Each wall is flat, endless, passes through zero and stands at right angles to its row. A trip goes straight from one point to another. Which walls does it cross, in order?

Walls:
(1): [ -3.8 -19.6]
(2): [-6.2  8.9]
(3): [  7.4 -55.3]
Trips:
[-10.0  23.1] to [ 17.1 -13.3] -> 2, 3, 1
[14.7 -5.0] to [13.4  5.7] -> 1, 3
[-19.1   8.4] to [ 19.3 -16.2] -> 1, 3, 2
[22.9 -8.8] to [-8.1 17.4] -> 1, 3, 2
[-4.8 10.5] to [-36.7  35.5] -> none
[-0.6 13.5] to [ 18.5 -39.5] -> 2, 3, 1
[-23.4  14.2] to [-19.4  29.1] -> none

Walls:
(1): [-20.0  15.2 -24.4  -9.0   1.9 -11.5  -7.9 -14.1 -23.4  -8.4  12.3]
(2): [ -7.2  13.6   2.2  31.4  -9.7 -22.5  -2.8  60.2  -6.8  19.1 -14.2]
(3): [  4.1 -17.2   6.0   9.0   0.8  -7.4  10.3  -7.7 -17.2   6.1 -19.6]
(4): [ 18.3 -26.1  -1.7  16.8  -0.1  -6.8  -9.0  30.0  -7.6   3.1 -27.4]
(5): [ -3.1  18.4  28.8   5.3  -1.3 -14.9   0.4  -4.0   0.0   2.7   4.6]
(6): [-11.1  26.4  -8.1 -14.6  -6.6 -19.2  33.2  21.9 -18.4  17.7 -39.2]
(7): [ -4.3  10.1 -16.8  48.0  12.1  -7.9  -3.4  13.6  -5.1 -21.4  -1.4]
Trips:
[ 13.3 -11.6   3.6   1.2  25.9  17.7 -34.1  44.1  -2.1 -19.8   5.2] to [-37.5  -5.4 -14.9 -20.2  25.1  22.5 -23.1  -9.8 -11.7  -4.8  19.6] -> 1, 2, 4, 7
[ -5.2   1.6   7.6 -34.5  23.3  21.4  30.5 -21.8  -7.3  -7.1  27.5] to [ 16.6  33.5   4.4  15.1  -8.2  31.8   2.8 -19.8 -21.9  23.0  -1.8] -> 5, 6, 3
[ 18.2 -17.9  12.4  60.5  20.5 -20.1   0.1  10.1 -15.1 -45.7  19.2] to [ 30.5   0.6  -9.8 -11.7 -58.2  25.3 -27.4  17.2  -1.3 -15.0 -13.6] -> 5, 3, 7
